Each row is a point. To make a cloud, some directions were put in groups of two or more. Within a group, all points are equally far from the middle, so they leave a hole (a ring in 2 directions, a hollow ball in 3). The other directions are filled evenly. Then the cloud was stretched, turned, moved and blurred a little. Count the holes, and give their numbers of directions, smallest first.

Cloud (14 x 2)
[[-0.44  0.01]
 [ 0.56  0.05]
 [ 0.43  0.00]
 [-0.35 -0.16]
 [ 0.08 -0.14]
 [ 0.04 -0.10]
 [ 0.01 -0.48]
 [ 0.48  0.02]
 [ 0.15 -0.25]
 [ 0.41  0.23]
 [ 0.27  0.27]
 [ 0.17  0.47]
 [-0.36  0.14]
 [-0.11 -0.05]]
Holes: 0

Cloud (19 x 3)
[[-0.46  0.17  0.29]
 [-0.07  0.05 -0.40]
 [ 0.06 -0.08 -0.45]
 [-0.16  0.21  0.07]
 [ 0.04 -0.05 -0.33]
 [-0.44 -0.18 -0.30]
 [ 0.03  0.36 -0.22]
 [ 0.24  0.35  0.04]
 [ 0.01 -0.09 -0.11]
 [ 0.32 -0.11 -0.53]
 [-0.15  0.16 -0.55]
 [-0.02 -0.24  0.11]
 [ 0.32  0.33 -0.21]
 [ 0.01 -0.22  0.00]
 [-0.43  0.02 -0.25]
 [ 0.71  0.60 -0.33]
 [ 0.16  0.29 -0.01]
 [ 0.31 -0.15  0.33]
 [ 0.31  0.13  0.32]]
Holes: 0

Cloud (22 x 3)
[[-0.02 -0.24 -0.24]
 [ 0.06 -0.15  0.33]
 [-0.35  0.04 -0.41]
 [-0.11  0.28  0.13]
 [-0.36 -0.12 -0.26]
 [ 0.40  0.13 -0.10]
 [-0.26 -0.04  0.54]
 [ 0.02  0.11  0.58]
 [ 0.31  0.00 -0.30]
 [-0.12 -0.04 -0.33]
 [ 0.21 -0.26 -0.48]
 [-0.06 -0.24  0.23]
 [-0.39 -0.25 -0.16]
 [ 0.05 -0.15 -0.49]
 [ 0.05 -0.08  0.49]
 [-0.15 -0.58  0.00]
 [ 0.18 -0.41  0.30]
 [ 0.20  0.54  0.00]
 [ 0.09  0.36 -0.21]
 [ 0.37  0.02  0.14]
 [-0.16 -0.48  0.12]
 [-0.25 -0.48  0.21]]
Holes: 0

Cloud (30 x 4)
[[-0.43  0.18  0.30  0.32]
 [-0.16  0.36 -0.42  0.05]
 [ 0.14 -0.21  0.17  0.33]
 [-0.08  0.35  0.13 -0.49]
 [-0.19  0.58 -0.23 -0.10]
 [ 0.23 -0.06 -0.37 -0.45]
 [ 0.44  0.25 -0.32 -0.20]
 [ 0.04  0.55  0.10  0.14]
 [-0.24  0.53 -0.15  0.11]
 [ 0.22 -0.07  0.10 -0.42]
 [ 0.01 -0.13  0.46  0.15]
 [ 0.29 -0.07 -0.12 -0.46]
 [-0.09 -0.41  0.01  0.18]
 [-0.49 -0.22  0.08  0.10]
 [-0.27  0.13  0.33 -0.35]
 [ 0.02  0.07 -0.37  0.27]
 [-0.51  0.03  0.20  0.27]
 [-0.29 -0.34 -0.02  0.20]
 [-0.39  0.11  0.28 -0.33]
 [-0.31  0.05  0.45 -0.20]
 [ 0.25  0.06  0.10  0.35]
 [-0.47  0.03  0.14 -0.31]
 [ 0.33  0.13 -0.31  0.16]
 [-0.39  0.07  0.35 -0.25]
 [-0.32  0.27 -0.16 -0.48]
 [-0.51  0.05  0.31  0.23]
 [ 0.05 -0.03  0.41  0.30]
 [ 0.21  0.04 -0.31  0.26]
 [-0.46  0.06  0.08  0.34]
 [-0.10 -0.41 -0.09 -0.19]]
Holes: 2 (2, 2)

Cloud (29 x 4)
[[ 0.12 -0.01  0.37  0.49]
 [-0.14  0.07 -0.47 -0.09]
 [ 0.45  0.00 -0.20  0.28]
 [-0.24 -0.41  0.22 -0.05]
 [ 0.33 -0.41 -0.30 -0.28]
 [-0.27 -0.33  0.23 -0.09]
 [ 0.35 -0.58 -0.14  0.08]
 [-0.15  0.35 -0.01 -0.08]
 [-0.18 -0.52 -0.03  0.15]
 [ 0.18  0.24  0.28  0.06]
 [ 0.05 -0.49 -0.33 -0.04]
 [ 0.02 -0.25 -0.40 -0.37]
 [ 0.30  0.10  0.32  0.01]
 [-0.14  0.04  0.22  0.51]
 [-0.01  0.02  0.25  0.58]
 [-0.13 -0.58  0.07  0.12]
 [-0.01  0.02  0.07  0.61]
 [ 0.08  0.29  0.25  0.08]
 [-0.14  0.01 -0.20  0.48]
 [-0.09 -0.17 -0.46 -0.17]
 [ 0.49 -0.07 -0.01 -0.25]
 [ 0.13 -0.29 -0.33 -0.42]
 [ 0.34 -0.24  0.43 -0.06]
 [-0.18 -0.39  0.23 -0.21]
 [-0.17  0.33  0.09 -0.02]
 [ 0.25 -0.53  0.41  0.09]
 [ 0.22  0.16  0.33  0.08]
 [-0.24 -0.46  0.20  0.03]
 [ 0.30 -0.54 -0.25 -0.05]]
Holes: 2 (2, 2)

Cloud (28 x 4)
[[ 0.39 -0.19 -0.08 -0.26]
 [ 0.38 -0.10  0.18  0.31]
 [ 0.16 -0.59  0.20 -0.20]
 [ 0.57  0.01  0.05 -0.67]
 [-0.02  0.61  0.23  0.23]
 [ 0.32  0.37  0.31  0.27]
 [-0.22 -0.21 -0.22 -0.04]
 [ 0.03 -0.14  0.10  0.21]
 [ 0.35  0.20 -0.17  0.02]
 [ 0.46 -0.24 -0.15  0.13]
 [ 0.32 -0.17  0.07  0.47]
 [ 0.42  0.07  0.28  0.39]
 [ 0.19  0.14  0.45  0.31]
 [-0.34  0.13  0.34  0.16]
 [-0.04  0.03  0.09  0.37]
 [ 0.17  0.16 -0.03  0.44]
 [ 0.01  0.29 -0.20 -0.08]
 [ 0.05 -0.07  0.68 -0.05]
 [-0.02  0.45  0.29  0.05]
 [ 0.06  0.12  0.01 -0.33]
 [ 0.22 -0.10  0.09  0.07]
 [-0.13 -0.21 -0.16  0.63]
 [ 0.51  0.18  0.09 -0.50]
 [ 0.45  0.29  0.49  0.06]
 [-0.03  0.22  0.03  0.34]
 [ 0.09  0.41  0.17 -0.34]
 [ 0.27 -0.37  0.38 -0.10]
 [-0.09 -0.18  0.28 -0.07]]
Holes: 0

Cloud (50 x 6)
[[-0.07 -0.12  0.45 -0.02  0.04  0.17]
 [-0.26 -0.03  0.09  0.35 -0.24 -0.04]
 [ 0.33 -0.10  0.04 -0.26 -0.15 -0.33]
 [ 0.25 -0.40 -0.17  0.18 -0.17  0.51]
 [ 0.36 -0.35 -0.42  0.02 -0.11 -0.12]
 [ 0.29 -0.13 -0.53 -0.45 -0.67 -0.03]
 [ 0.16  0.16 -0.14  0.06 -0.20  0.17]
 [ 0.16  0.25 -0.46 -0.16  0.04  0.20]
 [ 0.13  0.09  0.32  0.32 -0.49 -0.10]
 [ 0.07  0.23 -0.33 -0.11  0.09  0.07]
 [ 0.10  0.02 -0.12 -0.34 -0.23  0.58]
 [ 0.27 -0.18  0.46 -0.05 -0.20  0.07]
 [-0.14  0.15 -0.19  0.53 -0.37 -0.23]
 [-0.35 -0.14 -0.36  0.27 -0.42 -0.19]
 [ 0.30 -0.30  0.52 -0.07 -0.50 -0.19]
 [-0.22 -0.23 -0.30 -0.07  0.40  0.52]
 [ 0.28  0.07 -0.15 -0.02  0.48 -0.06]
 [-0.40 -0.04 -0.21  0.04 -0.44  0.09]
 [ 0.09  0.37  0.18  0.42  0.06  0.28]
 [-0.29  0.07 -0.33 -0.18 -0.34 -0.24]
 [-0.02  0.16  0.41 -0.34 -0.11  0.30]
 [ 0.36 -0.29 -0.17 -0.25 -0.12 -0.15]
 [ 0.39 -0.26  0.22  0.13 -0.34 -0.50]
 [ 0.28 -0.02  0.61 -0.06  0.23  0.06]
 [ 0.48 -0.03  0.15  0.08  0.42  0.09]
 [ 0.52  0.04  0.21  0.21 -0.36  0.13]
 [-0.04 -0.33 -0.45 -0.17 -0.62  0.00]
 [ 0.10 -0.03  0.00 -0.04 -0.13 -0.25]
 [-0.23 -0.61  0.28 -0.04  0.17  0.26]
 [ 0.36 -0.51  0.00 -0.51 -0.18  0.16]
 [ 0.59  0.17  0.13 -0.03 -0.48  0.19]
 [-0.08 -0.11 -0.40  0.17 -0.03  0.14]
 [ 0.12  0.21 -0.11  0.13 -0.43 -0.32]
 [ 0.62 -0.27  0.03 -0.12 -0.03 -0.13]
 [-0.16  0.09 -0.15 -0.48 -0.13  0.35]
 [-0.08  0.37 -0.04 -0.21 -0.15 -0.44]
 [-0.17 -0.09  0.11 -0.02  0.20  0.41]
 [-0.24 -0.22  0.08  0.25 -0.42  0.09]
 [ 0.25 -0.31  0.33 -0.11 -0.33  0.07]
 [ 0.34 -0.58 -0.04 -0.26 -0.27  0.35]
 [ 0.37 -0.15  0.32  0.65 -0.21  0.64]
 [ 0.19 -0.66 -0.09 -0.13  0.12  0.35]
 [-0.05  0.28  0.12 -0.09  0.19 -0.44]
 [-0.14 -0.13  0.05  0.15  0.09  0.09]
 [-0.01  0.20  0.21  0.32 -0.04  0.44]
 [ 0.28 -0.03  0.07 -0.24 -0.37  0.38]
 [ 0.15 -0.19 -0.11  0.17 -0.02 -0.40]
 [ 0.19 -0.42  0.14 -0.55 -0.17  0.19]
 [ 0.33 -0.61 -0.10 -0.58 -0.08  0.00]
 [ 0.44 -0.26  0.51  0.18 -0.01  0.12]]
Holes: 0

Cloud (51 x 6)
[[ 0.21  0.11  0.24  0.28 -0.09  0.49]
 [ 0.66  0.08 -0.45  0.25 -0.31  0.03]
 [ 0.30 -0.40  0.14  0.17 -0.10  0.02]
 [ 0.50 -0.13  0.34 -0.15  0.10 -0.06]
 [ 0.14 -0.09 -0.01  0.37 -0.15  0.36]
 [ 0.03  0.25 -0.23 -0.27 -0.34 -0.47]
 [ 0.29 -0.03 -0.19 -0.17 -0.40  0.21]
 [ 0.32 -0.04  0.03 -0.07 -0.54  0.12]
 [ 0.15  0.04  0.14 -0.38 -0.11 -0.17]
 [ 0.17  0.25  0.27 -0.04 -0.28 -0.12]
 [ 0.07  0.10 -0.18 -0.12 -0.15 -0.62]
 [-0.24 -0.10 -0.27  0.44 -0.45  0.00]
 [ 0.28  0.15 -0.24  1.05 -0.01  0.49]
 [-0.07 -0.54 -0.11 -0.84 -0.07  0.48]
 [-0.17 -0.14 -0.14  0.50 -0.19 -0.02]
 [ 0.42 -0.08 -0.23  0.41  0.20 -0.56]
 [ 0.07  0.09 -0.55  0.12 -0.23 -0.62]
 [ 0.24  0.04  0.11 -0.25 -0.04  0.10]
 [-0.12  0.00 -0.01  0.07 -0.08  0.19]
 [ 0.25  0.11 -0.16  0.27 -0.02  0.60]
 [-0.13 -0.16  0.32 -0.15 -0.03  0.12]
 [-0.11  0.16  0.12  0.26  0.49  0.01]
 [ 0.14 -0.06 -0.24  0.13  0.13 -0.02]
 [-0.06  0.15 -0.52 -0.58  0.13  0.03]
 [-0.09  0.15 -0.21 -0.21  0.70 -0.08]
 [-0.13 -0.20 -0.08  0.36  0.06 -0.29]
 [ 0.04  0.03  0.04  0.56 -0.22 -0.39]
 [ 0.23 -0.11  0.32 -0.14 -0.50 -0.06]
 [ 0.11  0.30 -0.33  0.19  0.22 -0.34]
 [ 0.30 -0.23  0.28 -0.32  0.22 -0.10]
 [-0.10 -0.22 -0.04  0.52 -0.29 -0.20]
 [ 0.04 -0.13 -0.39 -0.21 -0.16  0.37]
 [ 0.44 -0.19  0.04  0.41 -0.12 -0.15]
 [ 0.17 -0.23 -0.07  0.24 -0.78  0.04]
 [-0.09 -0.38 -0.13 -0.11 -0.19 -0.13]
 [ 0.21 -0.08 -0.28 -0.08 -0.11 -0.35]
 [ 0.01 -0.11 -0.19  0.76  0.20 -0.04]
 [-0.33 -0.07  0.10 -0.28  0.27  0.01]
 [ 0.10 -0.26  0.01 -0.27 -0.08  0.19]
 [-0.27  0.25  0.17  0.01  0.21 -0.12]
 [ 0.39  0.45  0.12  0.37  0.06  0.05]
 [ 0.36 -0.37  0.19 -0.38 -0.10 -0.02]
 [-0.13 -0.12  0.08 -0.01 -0.33  0.16]
 [ 0.22  0.35  0.14  0.08 -0.01 -0.43]
 [ 0.53  0.31  0.08  0.57 -0.10  0.25]
 [ 0.44  0.19 -0.12  0.73 -0.20 -0.19]
 [ 0.01  0.07 -0.44  0.31 -0.09 -0.48]
 [-0.03 -0.48 -0.24  0.28  0.39 -0.08]
 [ 0.48 -0.12 -0.09 -0.57 -0.02  0.17]
 [ 0.40 -0.33 -0.15  0.01  0.01 -0.30]
 [ 0.14 -0.18 -0.09  0.58 -0.42  0.05]]
Holes: 0
